Every row gives one point. To make a cloud, some directions were put in groups of two or more. Within a group, all points are equally far from the middle, so they leave a hole (a ring in 2 directions, a hollow ball in 3). The other directions are filled evenly. Then the cloud was stretched, turned, moved and blurred a little. Count the holes, and give their numbers of directions, smallest first.

Cloud (15 x 2)
[[-40  21]
 [-47 -48]
 [ -9 -69]
 [-14 -69]
 [ 52 -42]
 [-54   2]
 [-29 -64]
 [ 58  13]
 [ 46  27]
 [-20  37]
 [ 63  -9]
 [ 61 -17]
 [-20 -68]
 [  1  42]
 [ 46  28]]
Holes: 1 (2)

Cloud (20 x 3)
[[-33  14  16]
 [  1 -12  33]
 [-64   7 -17]
 [  1  53 -53]
 [ 24 -21 -43]
 [ 13 -31  44]
 [-70  54  71]
 [ 53   6 -43]
 [ 39 -10  53]
 [-10 -67 -12]
 [ 21  44   9]
 [-64  27  30]
 [ 26 -98 -66]
 [ 25  20  37]
 [-40  76  21]
 [-52  23 -34]
 [-18  61 -54]
 [-73 -37 -53]
 [ 43  47 -42]
 [ -8 -28 -54]]
Holes: 0

Cloud (52 x 6)
[[  44   -1   44  -10  -27   27]
 [ -33   -7   24  -10  -44  -67]
 [ -15  -30   17   57   39  -71]
 [ -28   47  -23   26  -70  -13]
 [ -28   37   -1   88   99   -4]
 [ -31   25  -58   59  -46   21]
 [ -26    4    6   90   18   48]
 [ -10  -17    3   21  102  -20]
 [  50    3   10    6    2  -54]
 [ -32   13  -38   75   52  -77]
 [  16   61  -33   51   44   68]
 [  -5   71   26    2   -3  -64]
 [ -73   32  -24   13    0   24]
 [   3  -75  -38   -6    7  -30]
 [  -4   26    0  -13  -50  -72]
 [ -58   12  -12   54   -5  -21]
 [ -74   -7  -11  -22  -38   21]
 [ -49   66  -14   18   80   14]
 [  24  -20   53   63  -42   21]
 [  41  -28    8   22  -37  -42]
 [   5    4   48   60  -24  -10]
 [  39   41   35   29   40  -69]
 [ -51  -12  -75  -58   61  -60]
 [   4    6   23  -19   16 -106]
 [ -23  101    7   26   15  -12]
 [  16    9    3  -54  -89  -23]
 [ -36   -2  -50   49  -75  -35]
 [ -23    9   52  -35   -8  -37]
 [  43   72  -17    2   -2   47]
 [ -30    9  -61   76   40  -61]
 [ -44   -7  -54  -51   59  -41]
 [ -17    3   19   90   -9    3]
 [ -48  -55  -65   -9   -5   -5]
 [  31   45  -40   36   64   50]
 [ -36    0  -86  -71   -9  -20]
 [ -46   41    9  -45   74   -5]
 [  20   94  -19   15   64   -4]
 [ -36   20  -52   39  -12  -73]
 [  29   41  -54   14   41  -52]
 [  -3  -19   15   29   27   44]
 [  15   29  -77  -11   44  -57]
 [   1   74   11   29  -47    3]
 [  13  -72   -6   21    8  -60]
 [ -41   -5   25  -38   45  -66]
 [ -40   23   23   47  -17  -28]
 [   5   22  -28   67   24  -68]
 [ -33    5  -39   84   -1   47]
 [  -9   34  -82   21   78  -36]
 [   1  -31   -8  -46    3 -105]
 [ -11  -11  -52  -77    6  -41]
 [  55   61  -18   65   70  -18]
 [  70   47   23   18  -39   34]]
Holes: 1 (3)

Cloud (76 x 8)
[[ -90   45   -4  -26   54  -44   61   18]
 [ -48   48   15   80   38   28  -15  -50]
 [ -35  -18  -25  -58  -28   19  -36   23]
 [   1   34  -13  -56  -68  -15   -8  -34]
 [  48   12  -41   36    2   14  -78   27]
 [  63   -6   60    5    8   26   53   38]
 [ -19  104  -39  -24  -16   -8    0  -38]
 [ -79   54  -39   37    3   -7    1  -56]
 [ 101    4  -27   27  -36   84   -9  -38]
 [  78  -49  -54  -16  -39  -54   17   13]
 [ -23   75  -79    5    8   52   65  -14]
 [   0  -33   47   18   65   -1  -41   -2]
 [ -37  -27  -18   49   32  -18  -32   76]
 [   1  -11  -69   50   10  -59   51    8]
 [  41   46   25  -31   20   45  -52   63]
 [  70  -55   -7   14  -25   64   21  -12]
 [ -90   33  -50  -12  -32   40  -47    5]
 [  73   63   24  -12  -30  -44   20  -10]
 [  24  -35  -28   15   29  -59   33  -28]
 [  57  -52   43   24   -5   17   24   70]
 [  27   44   -6  -86  -32  -34   13  -18]
 [ -21   30   -5   49  -31  -57   27  -37]
 [  38  -17  -31   29  -32  -15  -38   97]
 [  28  -35  -35  -14   -5   -5  -65  -40]
 [  -3   11  -66  -12    8    4  100  -27]
 [  60  -35   29   21  -26   19  -83    7]
 [ -19   -3  -63  -10   23   75  -35   28]
 [   9   51   25  -41   77   55    2   29]
 [  13   55   24   17   74   64  -23   -9]
 [ -26   21  -62   -5   19  -26  -22  -54]
 [   9   41   19  -28  -25    5  -17  -83]
 [  -4   64  -19  -58   73   34   44   -1]
 [   8    9  -39  -85  -48  -27  -10   34]
 [ -82   13  -72   24   31   19   40  -28]
 [  45   35   52  -15  -49   51   23   -2]
 [ -51   83  -18  -23  -51  -22   35   62]
 [  59   67    4   23  -53   -3  -54  -19]
 [ -21   68  -15   -7  -10  -82   51  -14]
 [  53  -11  -84    3  -51    1  -20   21]
 [ -22   64  -96  -17    6   40   30  -17]
 [  -8    3  -92   -9  -22  -38  -23   50]
 [ -27    8  -11   66    7  -46  -29   76]
 [  18  -13   -2   13   10   15 -110   -4]
 [  72    0  -41   30  -16  -54  -15  -13]
 [  56   67   17   33  -69  -18   -2   54]
 [ -70   59  -63   -9  -13  -58   19   14]
 [  18  105  -30   -3   18   34   -7   42]
 [ -63  -14  -38   58   28  -18   34  -23]
 [-106   21    6    0   10   28   65   13]
 [   5   65   17  -12  -91   40   20  -19]
 [  17   68   18   51   32   57    3  -68]
 [ -11   -1  -26  -39    4   94  -29   16]
 [  40   26   69   -3   -7   92  -30  -32]
 [ -11    5  -36   75   19   17   32   75]
 [  -6   58   60   20  -73   23  -48   19]
 [  -9   73    4   65   -7  -13   10  -37]
 [ -26  -20  -51   42  -20   10  100   -8]
 [  35   47   19    4   57   14  -40  -30]
 [  47  -19   24   11   20   78   58   -1]
 [ -34   58  -32   16   -7   27  113    7]
 [  35  102  -12  -14    3   12  -43    1]
 [  64  -39   47   37  -14   75  -45  -10]
 [   8  -25  -22   21   -1   33 -111  -16]
 [   1   47  -26  -28   37  -68  -46   -9]
 [ -14   -4  -17   46   27   15   69   94]
 [ -57   49  -79   10   -4   33   43  -71]
 [  24   50  -52   44    8   25   92   32]
 [   0  -38   -5   24   32   96  -37   31]
 [  21   26  -72   12  -64   20   24   60]
 [ -67   23   15  -56  -13   55  -62  -15]
 [  -5    9  -72  -13   75   13   45   51]
 [ -34  -42  -23    8   53   29  -33  -59]
 [  66  -23   41    1   33   27  -53   33]
 [  -3   43  -20   41  -50   43   65   66]
 [   8   60   -6  -25   50   17  100    3]
 [ -37   62  -10   39   11   52   92   34]]
Holes: 2 (3, 4)
